Each row of a before or after table is a point. The points were changed in one or more steps. Then noise was added and the rows were shuffled. The steps act on columns, c1 being the first. What was done? A step turns or swaps two columns, mirrors them in a line or flattens them onto one, adds a multiple of one to another, or multiplies or shifts one. Angles are multiples of 10 degrees, from the lower column toward the higher: turns from -170 to 170, lines from 10 to 170 but not 90. Use the fewest steps. Two steps may share a column if one is a turn and the other turns, adds or multiplies; they go together, in the order done. Otherwise the lowest column goes first.
In the rows, 128 means zero.

Before (13 x 3)
[[114 142 115]
 [ 95 127 111]
 [129 140 125]
 [150 152 112]
 [ 92  79 128]
 [120  91  96]
 [111 154 172]
 [115 145 138]
 [107 122 108]
 [107 119 188]
 [135  96 174]
 [ 56 138 153]
 [130 147 134]]
After (13 x 3)
[[119  91  64]
 [ 95 127  94]
 [106 120 249]
 [107 123  88]
 [132 148 140]
 [114 141 101]
 [150 153  96]
 [128 140 121]
 [ 56 138 179]
 [ 92  79 128]
 [135  96 220]
 [115 145 148]
 [111 154 216]]
Steps: multiply c3 by 2

Before (8 x 4)
[[ 88 159 130 174]
 [142 109 121  59]
 [155  79 156 108]
 [102 147 113 213]
 [ 71 110 164 126]
 [158  59  86  69]
 [145  70  99  93]
 [169 105 115 139]]
After (8 x 4)
[[ 70 110 191 129]
 [169 105 150 142]
 [156  57 190  70]
 [154  79 229 106]
 [145  70 187  95]
 [104 147  84 213]
 [140 109 150  59]
 [ 90 159  84 175]]
Steps: add -1.5 times c2 to c3

Before (8 x 6)
[[ 97 151 120 109 104  83]
 [118 162  94 113 112 249]
 [138 160 148 143 113 116]
 [146 160 159  98 109 109]
 [179 111 101  83 109 131]
 [106 117 152 141  97  93]
 [108 143 147 135  51  82]
 [127 166  85 131 103  96]]
After (8 x 6)
[[118  95  94  69 148 232]
 [126  94  84 166 162 113]
 [181 149 100 102 142 115]
 [106 124 146 150 208  87]
 [140  99 147 138 149 122]
 [ 98 110 124 136 157  82]
 [106 145 152 147 158  97]
 [146 100 161  97 151  90]]
Steps: turn c2 and c5 by 170 degrees; add -0.5 times c3 to c4; turn c4 and c6 by 30 degrees

Before (9 x 8)
[[137 140 117 126 171 139 109 147]
 [104  99 103 164 118 130 105 131]
 [155 122 134 133 114 124 113 126]
 [139 140 124 171 113 118 104 151]
 [129 143 124 165 156 141 249 136]
 [114 147 129 134 112 113 106 126]
 [142 140  70 128 121 118 111 115]
 [132 137  94 120 108 136 146 151]
 [127 140 122 159 111 156 106 123]]
After (9 x 8)
[[137 164 118 146 129 139 120 161]
 [155 115 134 143 129 123 127 121]
 [139 111 124 164 109 118 160 144]
 [126 119 123 159 112 157 149 118]
 [113 121 128 152 105 114 126 121]
 [131 106  94 109 111 136 126 142]
 [129 155 124  27 122 142 203 145]
 [104 108 103 162 152 130 154 127]
 [141 130  71 143 116 119 122 114]]
Steps: turn c5 and c8 by 20 degrees; turn c2 and c5 by -70 degrees; turn c4 and c7 by 70 degrees

Before (9 x 11)
[[178  98 140 139  97 119 144 106 121 132 124]
 [101 143 126 137 104 134 128  92 150 126 131]
 [124  85  53 150 103  96  59 118 103 125 108]
 [120 142 147 133 125 103 154 117 145 124 133]
 [104 125 142 132 140 133  78 123 148 140 134]
 [129 118 147 126 143 136 133 107  88 125 123]
 [111 114 124 176 140 137 155 147 118 162 148]
 [100 141 137 126  96 126 143 126 144 159 123]
 [158 149 128 147 127 137  75 145 135 126 128]]
After (9 x 11)
[[201  85 113 151 103 182  73 117  54 123 108]
 [128 116 111 174 140 111 148 147  97 162 148]
 [124 143 102 137 104 122 127  92 196 126 132]
 [125  98 179 143  98 131 147 105 105 133 125]
 [108 143 123 133 125 142 159 116 179 124 133]
 [116 142 100 126  96 125 143 127 176 159 124]
 [109 117 131 128 143 120 131 108   7 125 123]
 [110 125 107 132 140 140  79 122 188 140 135]
 [134 150 158 147 127 139  74 144 150 127 128]]
Steps: turn c1 and c3 by 80 degrees; mirror c6 and c7 in the line at 100 degrees; multiply c9 by 3

Before (9 x 12)
[[142 105  79 117 111 161 177 130  87 104 117 115]
 [157 106 118 105 107 124 178 143 122 131 126 129]
 [144 126 102 115 123 132 160 146  84 100 146 154]
 [158  95 187 141 163  97  79 110 146  99 150  99]
 [151 112 125 107 108 144 148 178  94 100 127 110]
 [158 147 143 120 125 127 102 145 168  88 102 123]
 [128 146 145 148 125  94 119 148 142  96 117  98]
 [153 109 168 158 161  95  62 135 131 130 111 116]
 [100 113 130 114 120 128 127 159 137  94 107 134]]
After (9 x 12)
[[147 172 146 128 125  93 137 149 142  32 117  98]
 [158  80 168 152 160  94 195 135 132 134 112 116]
 [141  46 186 158 163  97 176 109 146  42 150  99]
 [114 124 102 145 121 132  96 145  85  44 144 154]
 [121 177 142 159 123 127 155 145 169   9 101 124]
 [107  88 126 151 108 144 110 178  94  43 127 109]
 [114  91 131 101 119 129 130 159 136  26 108 133]
 [103  74 119 157 107 125  77 143 121 136 126 130]
 [117  71  79 141 110 159  80 130  87  55 116 114]]
Steps: swap c1 and c4; multiply c2 by 2.5; multiply c7 by -1; multiply c10 by 3

Before (11 x 14)
[[120  95 101 198  93 101  83 164 212 142 161 176  93  72]
 [125 186 148 182  56  85 150 149 121 188 106 154 146 105]
 [188 204 184  77  70 191 104 165 178 204  48 110  79  88]
 [144 106 190 152  70 127 134 168 166 120 102 139 151 186]
 [ 98 141 153 176 177 140 107 102 124 208 162 130  79 117]
 [176 144  99 140 133 160 149 127  91  80 102 119 191 121]
 [ 74 156 125 197 188 107 156 143  91  98  67 128 142 163]
 [135 163  73 105 153 167  96 193 192 138 131 163  82 203]
 [101  97 167 188  62 104 137  77  78  79 148 125 113 114]
 [ 55 162 120 102 148 114 124 146 188 174 122  54 117 150]
 [ 94 169  67  96 172 154 196  77 115 135  44 178 203 201]]
After (11 x 14)
[[114 164 144  87  91  84  86 195 128 136  91 101 173  76]
 [ 71  63 108 114 146 132 154 195 121 102 151 111  67 163]
 [ 96 162 150 153  83 125 110 181 137 206 147 132  74 118]
 [169  93  84 131 192 136 150 149 109  75 149 157 126 117]
 [125 104 144  99 138 117 150 185 131 188 186  82 193 105]
 [192  52 194  90  92 134 102  74 158 203 202 193 189  87]
 [ 99 155 138 181 107 140 138 185 128  82  98 114 197 111]
 [ 96  42  77 176 205  76 190 101  97 132 164 143  89 203]
 [144 106 191  88 153 123 133 151 165 113 109 122 187 192]
 [138 135 110  69  82  89  95 106 114 133 163 166 102 203]
 [ 49 120 145 102 119 215 128 101 140 174 165 119 110 154]]
Steps: swap c2 and c11; flatten c3 and c9 onto the line at 30 degrees; turn c4 and c8 by 90 degrees; turn c5 and c13 by -90 degrees; turn c6 and c12 by 100 degrees

Before (11 x 18)
[[ 59 145 119 103 149 206  82  65 151 101  95  97  34 173 109 216 143 135]
 [137  96  83  88  96 143 111  51 168  83 140 146  40 160 117 175 156 166]
 [148 131 183  99 141 148  75  95 153  53 129 113  95 116 122 197 112 131]
 [ 80  87 117  81 109 141  72  81 179  86  49 118  60 139  77 194 129 103]
 [ 61 138 139 154 145 144 129 125 187  44  96 148  55 111 123 182 119 152]
 [149 158  97 112 153 140 171 205 138 184  98 149 182 106  80  85 194  96]
 [143 102 161 104 237 111 149  63 200 197  52  45  83 144 105 137  87  57]
 [ 73 152 126 118 163  94  99  77 187  84 107 107 105 143 104 210 175 122]
 [ 49  73 123 101 157 175 101  53 157  55  93 127 115 133  93 167 157 183]
 [136 134 134 173 152 116 157 150  86 132  72 176 174 107 146  87 206  67]
 [180 140  92 119 136 118 189 163 109 140  31 113 200  75 176 111 193 124]]
After (11 x 18)
[[ 50  76 198  99 161 174  96  54 157  98  80 132 111 157 105 161 158 105]
 [ 78  91 161  81 113 143  67  88 180 103  59 117  54  83  93 197 129 140]
 [138 102  72 103 238 108 151  60 201 183  80  41  80  43  77 133  91 155]
 [142 132 217 101 138 149  72  95 154 155 129 111  90 131 109 199 109 140]
 [183 139  99 115 136 119 189 162 106  93  37 116 201 123 190 111 192 187]
 [136 136 128 173 148 116 160 157  85 138  95 179 169  74 144  87 212 179]
 [153 159  64 117 154 139 172 211 138 118 112 150 178 108  86  87 198 166]
 [ 61 143 153 108 142 211  81  67 153 111  95  94  30 102 115 213 148  94]
 [ 74 155 165 125 165  91 105  79 186 115 112 113 103 107 119 212 176 123]
 [138  99 157  92  95 140 111  50 163  65 126 148  43 141 143 172 158  79]
 [ 61 130 212 150 145 142 134 122 189 112  90 144  56 151 127 181 119 136]]
Steps: turn c3 and c10 by 70 degrees; add -0.5 times c10 to c15; turn c11 and c18 by 20 degrees; turn c14 and c18 by -120 degrees
